Every row gives one point. Any point is a mix of the corners, with weights that add up to 1. It lies inside the corners' shape when no weight is negative. Say inside or outside, and name the corners with a negative weight.
In the rows, zero is written as 128.

Corners:
(1): [172 108]
(2): [136 133]
(3): [99 86]
Points:
[160 127] -> outside (3)
[134  85] -> outside (2)
[104  83] -> outside (2)
[143 117] -> inside
[138 115] -> inside

Corners:
(1): [152 146  88 198 105 163 119  93  74]
(2): [163 129 142 170  77 158 119 130 121]
(3): [ 96 136  96 159  93 143  90  98 135]
(4): [138 102  80 116 143 162 103 139 129]
(5): [151 182 154  91 143 144 185 138  73]
(6): [151 165 144  94 164  88 168 200  70]
(7): [136  85 127  92 153 102  58 112 115]
(8): [135 171 166 118 201 143 149 170 100]
(9): [119  78 130 128 147 114 137 120 125]
(10): [152 107  80 153 115 113  90  73 172]
Points:
[128 128 114 147 114 136 110 115 126] -> inside
[145 119 114 148 115 132 114 111 131] -> inside
[127 136 117 141 122 144 114 124 120] -> inside
[141 119  96 131 113 127 115 112 122] -> outside (8)
[137 126 128 116 146 123 141 143 104] -> inside
[154 146 154 118 159 112 140 151  91] -> outside (3, 4)
[142 148 128 132 138 132 143 148 102] -> outside (7)
[143 138 126 135 145 135 123 131 122] -> inside

Corners:
(1): [124  87 103 139 120 117 139 153  75 161 181 108 118 163 116 124 178 123
 129 110]
(2): [151 158 103 201 142 145  86 107 135 139  86 105  56  78 123 148 108 112
 153 102]
(3): [111 148 140 106 122  87 131 136 159  82 127 121 145 115 128 124 158 177
 173 102]
(4): [103 121 145 126 113 161 114  86 141 103 148 131 151 143 141 137 103 147
 213 140]
(5): [ 89 159 151  91 126 131  93 120 119 106 122 119 162 117 140 139 123 197
 123 141]
(6): [159 144 164 120 104 135  93 154 159  63 107 139 193 104 107 134 102 178
 149 142]
(7): [147  67  59 113 168 113 110 117 107 100 182 101 126 130 135 129 171 137
 115 110]
(8): [132 143 140 151 127 153 142 104 139  64 118 124 133 125 122 108 116 200
 126 119]
(9): [132 126 118 119 130 102 148 122 145 108  90 132 132 114 123 141 108 176
 152 175]
(10): [104  70 115 108 187 128 145 150  90 112 144 144 116 130 109 138 155 109
 132  82]
(11): [145 122 120 163 173 142  96 119 184 160  71  89  82 128 129  88  94 104
 153 116]
(12): [127 128  65 106 162 119 161 146  86 127 153 140 148 157 150 115 131  92
 141  94]
(13): [137 179 145 123 140 141 115 143 174  73 138 116 115 146 116 168 133 157
 131 150]
(14): [106  73 116 145 154 105 157 158  69  83 153  86 152 157 174 143 166  97
 121 116]
(15): [109  82 112 130 120  91 135 111 125 121 174 128 123 149 148 140 112 107
 107  88]
(16): [115 158 164 119 124 135 130 125 173 108 143 164 146  76 159 103 131 171
 154 178]
(17): [101 145 117 121 111 148 129 112 177  98  92 152 192 122 127 141 155 163
 129 153]
(18): [153 101 132 115 157 123 169 104  98 140 175  80 155 129 135 159 162 121
 126  89]
(19): [155 144 110 221 207 107  80  91 141 151  96 135  92 144 114 128 111 106
 149 109]
(20): [159 130 153 104 119 144 111 104 137 115  93 165 127 144 167 126 144 152
 155 129]
(21): [123  99 108 101 148  99 139  97  76 109 155 109 123 137  97 106 170  75
 115 118]
Points:
[114 154 167 114  97 169  98  93 166 106 112 125 142 126  97 141 118 174
 160 105] -> outside (7, 9, 12, 14, 16, 19)
[129 128 123 126 143 120 126 129 129 111 132 121 132 127 130 132 141 141
 127 126] -> outside (4)
[131 128 134 128 142 130 121 124 125 109 132 119 128 126 134 124 131 148
 146 125] -> outside (15, 17)
[132 122 153 160 142 132 118 115 124 124 119 120 109 126 123 133 115 131
 135 137] -> outside (3, 7, 12, 17)
[136  73  82 169 147 113 117 113 105 112 123  96 108 137 102 125 138 105
 140  89] -> outside (5, 12, 13, 16, 18, 20)

Corners:
(1): [ 96 143 129 113  90 147 117  73  90 173  77 129 107 154  98 119 123 158
  90 121]
(2): [171 138 140  71  85 130 142  89 148 162 131 149  89 119 124 161 179 145
  96 113]
(3): [121  99 124  84 139 117 161 106 112 159  50 154 136 126  92 110 124 123
  79 118]
(4): [ 93 105 100  63 153 137 128 141  92 151  98 135 104 146  92  96 126  86
 133 137]
(5): [112 150 117 138 166 134 139 140  83 135 113 129 165 136 109 115 145 104
  74 141]
(6): [ 83  90 129 106 125 143 135 138 102 113 107 157 117  84 101 116 130 138
 116 131]
(7): [150  94 102 133  94 112 114  97 142 174 125 119 125  95 141 151 160 180
 131  92]
(8): [110 107 158 116 154 162 113 125 110 126  97 145 147 153 104  99 117 116
 119  99]
(9): [ 95 136 146 145 165 170 134 142 114 112  96 149 117 128 177  96  86  98
 165 158]
(10): [ 82 126 179 123 130 150 102 150 165 144 146 139 152  77 164  94 102 121
 152 182]
(11): [131  89 160  87  74 101 109 117 129 159 105 104  77 113 140 170 171 135
 109 119]
(12): [156 107 123  87  73 147 187 117 126 143  80  96 101 147  93 120 171 149
 104 113]
(13): [ 92 138 136 138 120 120 102 195 129 134 120 146 150 103 171  81  98 121
 149 114]
(14): [135 138 144 152 125 108  88 136 171  90 171 127 125  86 159 110  78 116
 135 156]
(15): [158  93 139  79  98 151 164  93  72 184  86 115  96 108  92 120 141 128
  99  68]
(16): [128 139 166 128 150  81 105 173 157 143 142 114 107  89 120 150 114 151
 166 104]
(17): [ 70 142 119  96 140 143 149 103 108 119 115 118 153 104 128  90 125  98
 124  96]
(18): [ 77 124 135 176 143 159 105 161 177 126 123 136 117  80 154 114  98 108
 128 132]
(19): [147  92 137  48  82 122 164 110 127 185 124 111 117 148 124 170 138 153
  79 106]
(20): [126  97 146 119  99  88 172  94 137 166 148 129  80 159 155 111 174 163
 107  99]
(21): [ 96 104 151 168 112  95 122 159 154 159 150 166 147 110 143 138  96 103
 173 152]
Points:
[107 113 140 109 119 132 132 134 121 152 109 135 123 112 127 120 134 132
 123 120] -> outside (14)
[ 88 112 126 104 114 124 114 143 109 146  88 148 137 105  88 127 154 133
 133 130] -> outside (9, 14, 15, 18, 19, 20)
[106 112 134 111 112 139 130 120 122 147 106 139 120 121 131 112 120 127
 123 122] -> outside (5, 16)
[123 116 138 111 112 131 132 124 123 170  98 129 112 129 122 127 133 134
 115 115] -> outside (6, 14, 17)

Corners:
(1): [144 154 158 137 125 153 111 141  83 105 145 140 140 137 115 119 125 137
 134 127]
(2): [126  81 190 154 116 139 140 136 157 151 120 140 137 102  70 124 121  99
  98 132]
(3): [110 154 122 198  56 121 127 146 159 130  91 107 164 165 134 132 146 108
 137 144]
(4): [154 145 128 129 116 130 139 129 160 143 146 140 156 123 150 129 137 196
 142 104]
(5): [124 127 161 113 141 140 149  58 144  92 129 137 154 164 145 131 149 104
 125 101]
(6): [150 154 129 190 121 161 147 135  69 137 138 124 147 142 143  91 155 124
 106 141]
(7): [109  96 136 132 120 150 141 140 131 144 144 135 122 153 127 116 145 111
 138 137]
(8): [152 149 116 128 124  60 107 126 170 151 124 149 159 166 144 140 166 109
 120 147]
(9): [104 146 148 130 128 120 105 122 145  96 135 142 125 118 119 108 169 105
 117  95]
(10): [153  99 138 161 136 146 132 147  90 126  99 145 153   7 147  99 160 128
 132 158]
(11): [112 136 121 110 145 145 119 116 145  99 146 122  94 160 104 122 120 137
 101 131]
(12): [113 140 127 143 147 135 144 133 153  92 136 125 158 169 142  93 112 137
 141 106]
(13): [117 142 146 142 111  97 139 139 115 125 143  92 141 145 150 127 123 119
 105 137]
(14): [ 99 138 131 132 142 150  90 137 156 143 116 144 138 151 149 144 149 150
 110 104]
(15): [109 117 109 107 135 129 145 112 129 152 139 150 162 108 121 130 122 110
 111 104]
(16): [123 108 129 122 126 148  89 143 130 121 150  19 134 130  61 123 122 136
 109 132]
(17): [124 155 145 174 111 128 128 119 163 142 153 131 169 132 138 128 138 122
 144 154]
(18): [105  69 136 135 150 131 143  61  76 133 147 137 142 153 116  61 127 144
 125 155]
(19): [103 160 134 108 119  99 153 146 167 145 123 120 167 164 128 127 151 138
 113 151]
(20): [125 142 142 132 134 147 114 129 133 152  95 137 114 100 146  87 138  99
 132 119]
(21): [154 142 138 132  86 155  75 128 166 131 149 130 155 151 143 117 151 124
  99 137]
Points:
[130 136 138 166 112 111 165 136 110 145 137 179 152 113 140 112 152 133
 125 148] -> outside (5, 12, 14, 16, 20, 21)
[163 113 184 128 138 195 109 127 110 108 163  74 134  98  93  79 108 159
  97 145] -> outside (3, 7, 8, 9, 14, 15)
[126 136 136 141 123 137 128 117 155 138 121 160 147 129 146 111 150 126
 128 125] -> outside (1, 13, 16)
[148 158 155  84 155 104 133  70 121 124 175 159 146 149 123 106 129 132
  88 119] -> outside (3, 7, 10, 12, 14, 16)

Corners:
(1): [ 88 141 137 104 126 164 100 144 123 138 158 110 111 104  79 131  98 116
 110 162]
(2): [141 114 180 150 101 167 107  86 150 116 146 104 117  85 141 104 122 125
  96 127]
(3): [136 145 127 130 142 153  97 154 126 164 104 100 136  93 135 128 130 105
 117 126]
(4): [108 113 124 106 134  63 176 112  98 133 127 119 138 154 187 140 102 171
 144 114]
(5): [156  79 144 113 164 113 200 142 135 106 115 129 138 138 161 118  86 153
 142 118]
(6): [ 91 147 150 114  84 144  77 126 140 128 123 101 119 105  49 155 124 149
 114 120]
(7): [138 129 110 108 184 117 201 107  92 105 115 135 154 148 172 158  80 158
 102 146]
(8): [126  98 143  86 109 147 213 123 114 137  89 168 167 180 199 134  83 169
 122  93]
(9): [157 167 126 143 164 102  84 146 157 104 175 212  90 128 115 127 164  99
 154 146]
(10): [135 173  86  97 150  66 192 112 148 107  87 176 132 153 225 112  63 171
 147  90]
(11): [136 128 109 155 106 148  74 142 157 128 138 119 141 133 113 115 148 143
 122 164]
(12): [ 97  98 106 135  91 169 124 137 109 158 118 122 153 100  83 120 130 129
  96 129]
(13): [149 200 135 114 146 105  99 137 156 133 150 214 124 123 101  80 189  92
 169 155]
(14): [155 208 136 168 153 117  78 152 132 130 184 192 141 118 100  93 161  91
 190 156]
(15): [141 118 141 114 120 115 200 133 116 115  89 160 120 180 143 112  91 141
  67 121]
(16): [106 130 117  99  91 178 113 121  95 124 106  60  77 101  92 138 114 150
 113 110]
(17): [144 125 115 130 108 148 122  96 131 162 142 101 140 125 104 124 107 116
 109 131]
(18): [143 151 107 100  92 126 143 158 137 148 122 124 114 101 121 143 114 122
 125 153]
(19): [ 93 121 129 162 104 157 146 137 139 134 162  75 145 107  75 121 182 111
 115 125]
(20): [121  83 156 131  86 115 191  91  99 112 105 150 141 176 157 146  97  88
 118 123]
(21): [164 204 115 122 146 103  71 133 143  93 181 182 136 125 113 105 160  87
 138 137]
Points:
[127 136 121 112 127 136 137 142 133 120 123 143 124 128 119 131 122 125
 117 134] -> outside (2, 4, 14, 17)
[138 153 142 124 122 138 103 132 137 128 139 147 113 105 103 111 123 103
 129 134] -> outside (4, 7, 8, 11, 19)
[133 146 142 138 113 149  90 138 148 139 157 145 136 108  91 111 154  93
 132 146] -> outside (4, 7, 10, 15, 16)
[138 132 132 128 132 129 140 131 123 127 136 141 132 131 134 120 123 122
 126 136] -> outside (6, 10)
[130 144 130 116 127 120 145 128 127 125 133 136 126 127 130 127 118 125
 127 129] -> outside (11, 12)
[125 137 129 120 126 123 131 126 125 130 137 134 127 128 127 125 120 129
 127 133] -> inside
[142 141 119 123 136 132 148 126 128 128 124 132 132 120 136 126 108 136
 119 117] -> outside (1, 4, 11, 13, 20)

Corners:
(1): [109 148  73  96 108  73 129 125 127 100 167  94 154 163 119 108 174 108
 120 148]
(2): [ 95 199 143 127 100 134 146 120 106  92 123 128 147 141 106 112 132 122
 134 103]
(3): [116 108 166 161  84 111 130 138 142 105 126 120 152 133 102 181  93 106
 143 104]
(4): [105 106 183 130 166 202  98 145 136 155 119 139  94 129  80 136  41 115
 120 150]
(5): [153 174 167 132  94 102 132 148 139 132 140 131 140 123 117 186 116  97
 145 135]
(6): [207 123 135  89 120 125  40 139 129 120 163 145 149 136 119 105 148 161
 151 136]
(7): [100 133 126 156  63  98  75  95 194 125 130  97 112 146 110 119 148 116
 139 102]
(8): [191 160 170  94 210 123  96 170  80 122 153 146 140 100 125 115  69  99
 102 138]
(9): [112 141 118 134  92 120 142  80 113 116 111 116 144 142  95  89 160 160
 127 131]
(10): [109 201 133  97  83 109 131 122 115 137 161 134 156  78 145  97 103 111
 162 123]
(11): [124 122 121 134  95 106  93  29 223 137 212  81 146 190  70 113 170 114
 135 133]
(12): [ 87 132 143 137 134 111 140 147 133 158 122 147 143 146 112 108 151  93
 204 133]
(13): [ 95 133 174 108 124 105 126 173  88 155 116 153 143 117 165 105  83  94
 123 147]
(14): [ 95 134  99 119  96  97 104 117 117 136 122 102 143 174 101 137 175 197
 212  82]
(15): [143 129 101 127  73 109 116 122 171 143 130 127 150 154 170 114 124 137
 133 135]
(16): [ 84 114 153  88 126 121 146 110 115 137 112 121 138 138  83 140 115 115
 133 110]
(17): [144 147 138 158 109 148  72 135 116 111 127 101 146 136 109 123 149 109
 135  95]
(18): [ 85 140  84 128 173 150 123 139  83 120 128 149  93 127 202  93  98 121
 112 147]
(19): [ 90 169 179 144 140 129 141 148 147 147 141 137 142  96 126 124 117  93
 127 137]
(20): [102 131 133 142 172 140 156 132 127 152 177 139 109 160 100  97 154 110
 116 148]
(21): [150 162 113 141 107 110  74 149 128 154 136 171 178 127 140  87 154 114
 157 130]
Points:
[125 145 130 131 112 118 110 119 137 130 145 122 141 142 117 115 137 124
 141 129] -> outside (16)
[119 140 130 120 115 121 112 123 124 129 136 125 138 139 117 117 129 127
 142 124] -> outside (19)
[110 145 143 133 129 123 128 146 114 129 123 132 134 134 124 124 116 111
 131 125] -> outside (6, 10, 11)
[114 141 126 126 109 115 116 121 134 130 137 121 142 146 119 122 136 132
 150 119] -> inside
[ 92 131 128 140 101 122 130 112 136 130 126 119 138 144 113 115 133 123
 138 121] -> outside (5, 6, 8)

Corners:
(1): [109 145 118  81 126 134 133 114 142 114  86 171 117 100 129 131 142 154
 108 135]
(2): [121 127 125 142 116 127 142 141  84 119 114 127 136 135 135 135 174 172
  67 114]
(3): [125 132 134 161 137 152  81 140 133 119 100 133 135 130 144  91 136 163
  85 168]
(4): [145 160 125 126 104 170 104 142 148 142  79 127 132 117 135 173 121 125
 111 169]
(5): [105 158 131 120 100 132 103  89 129 136 111 120 131 155 108  99 143 140
 136 139]
(6): [ 74 122 129 150 159  97  68 160 189 160 158 125 130  98  90  80 104  52
 154  58]
(7): [114 149  97 126  74 133 145 156 130 100 113 131 119 132 144 122 137 182
  96 146]
(8): [150 119 130 118 106  86 105 149 163 130 114 155 123 154 122 113 139 141
 113 164]
(9): [104 148 135 142  99 141 178 136 135 139  87 141 109 162 138 107 156 148
 100 143]
(10): [129  82 137 104 148 141 102 164 111 154 122 113 151 103 170  80 144 132
 205 174]
(11): [ 91 124 164 160 147  96  78 123 207 157 150 104 134  90 125 111 100  96
 159  81]
(12): [162  60  84 124 151 120 136 124 137 128 109 104 127 126 152  79 116 102
 175 128]
(13): [132 156 136 148  62 146 132 112 119 101 117 138 136 124 152 117 172 118
 111 146]
(14): [106 166 101 121  91 106 103 120 152 160  86 157 143 151 167 119 150 151
  90 142]
(15): [117 127 106 150 105 141 137 122 140 134 155 133 128 100 126 144 132 138
  76 180]
(16): [126 178 102 126 163 150 120 144 137 116  96 101 118 141 156 130 194 146
  96 142]
(17): [114 132 118 140  97 143 109 122 109 140  99 140  81 157 162 127 178 146
 127 142]
(18): [132 197 131 135 102 111 109 122 108 134 105 135 105 126 152 115 135 145
  87 160]
(19): [126 100 105 178 183 107  98 136 197 176 129 142 137  79  86 108 127  76
 233  88]
(20): [111  72 126 137 150 109 121 147 120 127 116 138 153 159 168 106 108 115
 217 178]
(21): [124 131 134 136 176 119  88 150 211 173 165 170 137 120 107 108  98 101
 173  61]
Points:
[106 104 130 137 129 117 111 145 148 132 144 119 149 151 139  83 134 130
 127 134] -> outside (1, 4, 17, 18, 19)
[125  82 123 129 189 117 102 161 191 166 133 132 104  93 119 112 100  69
 217 122] -> outside (2, 3, 5, 7, 13, 14)
[119 141 121 133 116 132 118 140 129 132 111 142 126 133 139 122 148 145
 120 151] -> outside (11, 12)
[123 130 130 138 137 115  99 125 156 158 118 140 125 116 123 108 125 115
 134 121] -> outside (7, 13, 16, 20)
[113 152 122 128 104 115  91 117 145 122 109 126 125 127 149 120 125 128
 102 148] -> outside (2, 9, 10, 19, 21)
[124 116 114 155 132 126 116 157 132 135 115 117 114 119 142 120 142 130
 133 145] -> outside (1, 5, 13, 14, 21)
